Each row of a before or after table is a point. The points were changed in one or more steps. Then noise was added and the rows were shuffled. The steps act on columns, c1 being the first. Write out the steps. A step turns or swaps two columns, mirrors them in a line or flattens them onto one, adds a multiple of one to another, or multiplies or shifts one. Angles are multiples of 10 degrees, from the lower column toward the higher: turns from -170 to 170, lines from 10 to 170 but not 90. Use the fewest steps. Two steps may share a column if one is a turn and the other turns, adds or multiplies; they go together, in the order done. Otherwise the lowest column goes first.
In the rows, 128 means zero.

Before:
[[176 192 160]
 [ 85 103 191]
 [129 138  93]
 [186 175 154]
 [ 83  80  63]
 [172  79 139]
 [157 147 100]
 [161  90 168]
 [112 177 137]
 [187 106 171]
 [186 120  69]
 [158 174 200]]
After (12 x 3):
[[150 243 132]
 [ 49 181 129]
 [102 134  96]
 [122 246  61]
 [125 167  56]
 [ 93 207 126]
 [102 204 148]
 [109 135 205]
 [201 165 118]
 [152 237  57]
 [144 152  82]
 [120 251  75]]
Steps: turn c1 and c3 by -130 degrees; shift c2 by 60

Before (11 x 4):
[[146 126 160 145]
 [116 114 137 117]
 [146 138 136 128]
 [103 129 118 130]
 [125 118 136 141]
 [117 119 149 140]
 [139 249 127 140]
 [110 119 129 141]
 [112 116 124 145]
 [132 111 115 131]
 [105 124 133 115]]
After, 11 rows:
[[120 120 116 119]
 [115 124 106 122]
 [142 118  92 126]
 [114 117 125 140]
 [180 238 127 117]
 [104 137 138 118]
 [150 134 116 128]
 [106 124 121 117]
 [126 109 140 122]
 [110 123 127 110]
 [107 130 130 142]]
Steps: turn c1 and c2 by -20 degrees; turn c3 and c4 by 160 degrees

Before:
[[137 158 116 135 172  78 179 167]
 [ 75  15 167 120 173  59 202 139]
 [ 96 117 145 111 101 147 115 184]
 [109 161 127 107 138  96 148 105]
 [165 153 165 164 155 148 143 108]
 [ 37 119 100 163 123 118 127 164]
 [ 93 154 209 149 125 104  71 155]
 [115 127 184  77 164 112  22 107]
 [159 130  78 105 157  10 233 101]
 [191 105 194 163 122  88 104 101]
 [ 73  99  49 126 173  63 168 179]]
After:
[[160 165  88 104 157  82 242 101]
 [ 74 170  33 126 173 102 178 179]
 [ 36 146  95 163 122 122 135 165]
 [138 156 149 136 171 107 188 167]
 [115  84 173  77 164 122  32 108]
 [167 115 185 165 155 137 155 109]
 [ 96 108 130 110 103 137 126 185]
 [ 93  84 221 147 126 119  79 155]
 [ 76  23  49 120 175  99 213 140]
 [108 151 162 107 139 114 158 105]
 [191  62 159 162 123 112 112 103]]
Steps: turn c2 and c3 by 50 degrees; multiply c3 by 1.3; multiply c6 by 0.4; shift c7 by 10

Before:
[[123 146 142 140 154 160 136  93  90]
 [118 152 168 134 105 100 167 142 156]
 [139  83 163  98 104 181  76 123 122]
 [109  87 100 103 127 160 158 116 153]
 [125 153 109 167 138 115 107  83 141]
 [ 76 141 163 146 106 122 100 119 123]
 [116 114 160 163  85 165 143 139  94]
 [120 119  98 147 134  89 148 129 136]
 [136 107 118 103 139 135 137  49 139]
 [109 155 103 133  80 122  97 102 152]
 [ 63 135 153 176 121 153 102 113 142]]
After:
[[125 134 118 224 120 110 109  85  96]
 [ 74 111 155 174 111 156 101 116  87]
 [138  42 148  55 163 184  77 123  92]
 [123 127 140 158 170 124 136  93  97]
 [111 133  90 139 100 154  96 103  92]
 [108 144  96  66 154 136 160 115 207]
 [ 61 121 146 249 145 156 104 114 103]
 [123 148 108 172  96  93 147 131 164]
 [137 125 124  65 141 119 136  49 161]
 [116 109 138 216 141 194 142 138 125]
 [118 204 164 145  93 148 167 141 182]]
Steps: add 1.5 times c7 to c9; turn c2 and c9 by -40 degrees; turn c5 and c6 by -60 degrees; turn c3 and c6 by 20 degrees; multiply c4 by 2.5

Before, 10 rows:
[[121  75 113 117 132  80 116 121 170 125 144 153]
 [158 130 136 124  97 153  92 167 114 115 102 125]
 [129 157 119 131 139 159  90 134 105 151 117 138]
 [129  97 135 143 107 142 139 179 110 104 107 159]
 [176 109 128 116 100 136 132 152 110  77 114 152]
 [ 79  95 111  98 121 119 147 138 141 125 100 123]
 [124 127 152 124 112 113  90 122  99 147 107 129]
 [142  94 100 138 100  97 119 111 110 142 111  97]
 [118 134 119 116 150 104 109 136 119 158  91 104]
 [117 161  80 117 133  93  91 133 136 112 153 127]]
After:
[[ 89  95 115  99 121 104 146 144 130 123  97 124]
 [107 161  76 118 133  40  91 136 129 126 146 111]
 [119 158 121 130 139 207  89 119 120 139 116 151]
 [182 108 131 116 101 148 132 136 117 152 113  76]
 [115 134 125 116 149  67 109 127 123 103  91 159]
 [152  95 103 138 101  51 117 103 127  97 105 143]
 [136  75 112 116 133   7 116 148 140 154 141 125]
 [157 131 141 124  98 192  91 150 114 124 103 116]
 [140  98 138 143 107 164 140 157 109 160 108 104]
 [125 128 155 124 112  91  91 105 121 130 113 147]]
Steps: add -0.3 times c2 to c1; turn c3 and c11 by 10 degrees; multiply c6 by 2.5; turn c8 and c9 by -40 degrees; multiply c9 by 0.4; swap c10 and c12
